Each row of a before or after table is a point. One or more steps were done to the points. Then noise was added and the rows were shuffled. The steps act on columns, c1 being the first. Name the steps. A step turns or swaps two columns, mirrors them in a line or flattens them onto one, adds a multiple of one to another, or multiplies or shifts one. Angles are multiples of 10 degrees, from the lower column toward the higher: turns from -170 to 170, lines from 10 to 170 but not 90. Use the fewest steps. Two steps may share a column if one is a turn and the other turns, adds or multiplies; they go together, in the order done. Otherwise the lowest column goes first.

Before, 8 rows:
[[ 0.70 -0.10 -0.05]
 [ 0.61 -0.12 -0.26]
 [ 0.02 -0.13 -0.03]
 [ 0.17  0.53  0.72]
 [-0.21 -0.37 -0.20]
 [-0.32  0.73 -0.39]
 [ 0.06 -0.48 -0.44]
 [-0.19  0.76 -0.13]]
After (8 x 3):
[[ 0.02  0.00 -0.01]
 [ 0.52  0.02  0.39]
 [ 0.17 -0.02 -0.48]
 [-0.54  0.01  0.51]
 [ 0.01  0.00 -0.25]
 [ 0.07  0.00 -0.29]
 [ 0.40  0.00  0.58]
 [ 0.43  0.03 -0.16]]
Steps: turn c1 and c3 by 60 degrees; multiply c2 by 0

Before (12 x 8):
[[-0.06 -0.03 -0.09  0.27 -0.27 -0.26 -0.10  0.23]
 [-0.55 -0.04  0.12 -0.05 -0.31  0.23  0.41 -0.09]
 [-0.50  0.27 -0.14  0.03  0.39  0.05  0.16  0.28]
 [-0.07 -0.37  0.07  0.34  0.68  0.13 -0.15  0.23]
 [-0.27 -0.43 -0.06 -0.38  0.46  0.18  0.17 -0.07]
 [-0.04 -0.64  0.71  0.67 -0.35 -0.43  0.34  0.48]
 [-0.70  0.32  0.46  0.07  0.02 -0.39 -0.51  0.08]
 [-0.19  0.47  0.37 -0.53  0.38 -0.04 -0.30  0.28]
 [-0.01 -0.24 -0.11 -0.28  0.03 -0.24  0.35  0.42]
 [-0.68 -0.36 -0.13 -0.13 -0.08  0.21 -0.49  0.35]
 [-0.18  0.07  0.14 -0.31  0.52 -0.22  0.15  0.14]
 [-0.52 -0.19 -0.14 -0.33  0.02  0.49  0.19 -0.04]]
After:
[[-0.53 -0.20 -0.14 -0.33  0.05  0.48  0.39 -0.05]
 [-0.55 -0.03  0.12 -0.03 -0.29  0.23  0.82 -0.07]
 [-0.08 -0.07 -0.09  0.29 -0.27 -0.24 -0.20  0.30]
 [-0.20  0.47  0.35 -0.50  0.38 -0.05 -0.60  0.27]
 [-0.29 -0.46 -0.08 -0.40  0.46  0.18  0.35 -0.10]
 [-0.52  0.28 -0.15  0.02  0.35  0.04  0.31  0.29]
 [-0.68  0.34  0.51  0.07  0.02 -0.41 -1.06  0.08]
 [ 0.00 -0.25 -0.11 -0.30  0.00 -0.24  0.70  0.44]
 [-0.03 -0.65  0.71  0.65 -0.35 -0.40  0.66  0.45]
 [-0.18  0.07  0.14 -0.31  0.52 -0.20  0.32  0.17]
 [-0.69 -0.34 -0.18 -0.11 -0.09  0.24 -0.98  0.31]
 [-0.07 -0.38  0.09  0.33  0.67  0.13 -0.31  0.23]]
Steps: multiply c7 by 2

Before (10 x 12):
[[-0.14  0.17  0.18  0.06  0.83  0.16  0.02 -0.17 -0.27 -0.25 -0.53 -0.53]
 [ 0.26 -0.37 -0.11  0.67  1.06  0.17  0.15  0.03  0.09 -0.65  0.21  0.59]
 [-0.32  0.49 -0.11 -0.39  0.25  0.40 -0.14 -0.04 -0.19 -0.69 -0.20  0.11]
 [-0.23  0.20  0.62 -0.23 -0.40 -0.62 -0.10  0.30  0.47 -0.20  0.14  0.66]
 [ 0.16  0.15  0.59  0.06  0.42  0.35 -0.67 -0.38  0.55  0.06  0.66 -0.49]
 [-0.20 -0.59 -0.16 -0.52 -0.20  0.17  0.17  0.07 -0.56 -0.44 -0.04  0.25]
 [-0.03  0.10  0.07 -0.39 -0.52 -0.04  0.37  0.07  0.03 -0.19  0.53 -0.32]
 [ 0.25  0.59  0.34  0.43  0.02  0.37  0.10 -0.40 -0.07 -0.10  0.08 -0.26]
 [-0.33  0.13  0.24  0.07  0.42  0.15 -0.04 -0.40  0.10 -0.09  0.46  0.04]
 [-0.46 -0.59 -0.23  0.11  0.08  0.69 -0.08  0.73 -0.48 -0.25  0.24  0.09]]
After, 10 rows:
[[-0.05 -0.27  0.59 -0.22  0.15 -0.60 -0.06  0.27 -0.01 -0.37 -0.25  0.67]
 [-0.07 -0.57  0.34  0.44  0.18  0.35  0.11 -0.42  0.03  0.10  0.21 -0.26]
 [ 0.24 -0.28  0.16  0.01 -0.50  0.14  0.02 -0.17 -0.03  0.66  0.06 -0.54]
 [-0.21 -0.18  0.09 -0.40  0.17 -0.04  0.39  0.04 -0.02 -0.52 -0.20 -0.29]
 [-0.13 -0.18  0.24  0.06 -0.21  0.15 -0.06 -0.41  0.01  0.35 -0.46  0.06]
 [ 0.17 -0.73 -0.11 -0.37 -0.42  0.40 -0.15 -0.05 -0.03  0.06 -0.25  0.09]
 [-0.27 -0.10  0.59  0.06 -0.08  0.35 -0.67 -0.38 -0.02  0.44 -0.08 -0.50]
 [ 0.04  0.27 -0.16 -0.51 -0.48  0.16  0.16  0.09 -0.05 -0.52 -0.17  0.26]
 [-0.02  0.35 -0.25  0.13 -0.47  0.69 -0.09  0.73 -0.02 -0.18 -0.49  0.05]
 [-0.10  0.00 -0.13  0.67 -1.21  0.19  0.16  0.02  0.01  0.53  0.16  0.60]]
Steps: turn c1 and c11 by 110 degrees; multiply c1 by 0.4; turn c2 and c10 by -150 degrees; turn c5 and c10 by 120 degrees; multiply c9 by 0
